Each point is reached from the start by the listed moves, each made once or not at all, plus a little noise. Is the number of moves made odd or even? Then give how often each move was made.

Moves:
(1): [57  4 23 -4 -7]
(2): [ -1  21 -19 -30  27]
(3): [-18  14  13  -7 -29]
Start: [  3   7  16   8 -18]
Points:
[ 60   6  42   4 -30] -> odd (1, 0, 0)
[ 45  48  35 -32 -29] -> odd (1, 1, 1)
[  0   5  16   8 -17] -> even (0, 0, 0)

Moves:
(1): [ 10  16  21  -4 -13  -6 -20   0  -5]
(2): [-24   7   7   2   4   5  22 -22   8]
(3): [  0  -6  -1 -14  -4  -2  11   0   0]
(4): [ -9 -13  -7   0 -17  -5  -4 -11   2]
(5): [-19  13  22  22 -15   2  33  -4   9]
(6): [ 23 -16  13  -7  24  23 -18   5  11]
Start: [  0 -19  21  -3  -5  -7   3 -13  -4]
Points:
[-10 -46  33 -22   1  14  15 -42  17] -> even (0, 1, 1, 1, 0, 1)
[-25 -12  27   0  -2  -2  26 -36   4] -> odd (0, 1, 0, 0, 0, 0)
[-10 -40  33  -8   5  16   2 -41  17] -> odd (0, 1, 0, 1, 0, 1)
[  9 -12  60 -11  11  14 -13 -31  10] -> odd (1, 1, 0, 0, 0, 1)
[ 32 -24  53 -27   2   6 -26  -7   3] -> odd (1, 0, 1, 0, 0, 1)

Moves:
(1): [ 3  1  3 -2 -8  3 -3 -6  2  1  6  3 -5]
(2): [ -6   8   4   1  -9   3  -3   0  -5 -11  11 -14   9]
(3): [  8 -20  -3 -13  -7   6   1   5 -30  15  20   0   0]
(4): [ -3  -8   5  -2   8   0   0 -13   5  -4   0   0  -6]
(5): [ -1  -7  -6 -11  -6  -4  -2   2  -8   1   3  -4  -1]
(6): [ 13 -15  -6   0   5  -6  -5  11 -15   2  11   4  -3]
(7): [ 13 -15 -12  -9   3  -3  -1  -1 -13   2   3  14   0]
(8): [ 4 -2 -2  1  3 -8  1 -6 -4  6  4  4  1]
(9): [  5   1   1  -3  -4   4  -1  -5   3  -1  -2 -10   2]
(10): [  0  -1   2  23  11  -4 -14  -2  28  13  -9  15   7]
(11): [  5 -14   4  29  -3 -17   7  12  24  11  -3  19   8]
Start: [ -3  -2  10   7   0   5   0   5 -14   5   2   4   9]
Points:
[  0 -23   9  24  -7 -16   5  19   1  15   2  20  17] -> even (0, 0, 0, 0, 1, 0, 0, 0, 0, 0, 1)
[ 28 -54  -7  39   9 -28 -14  28   1  34   6  52  21] -> odd (0, 0, 0, 0, 1, 1, 1, 0, 0, 1, 1)
[ 28 -60  -1  12 -15 -20  -2  21 -45  42  42  30   7] -> even (1, 0, 1, 0, 1, 1, 0, 1, 0, 0, 1)
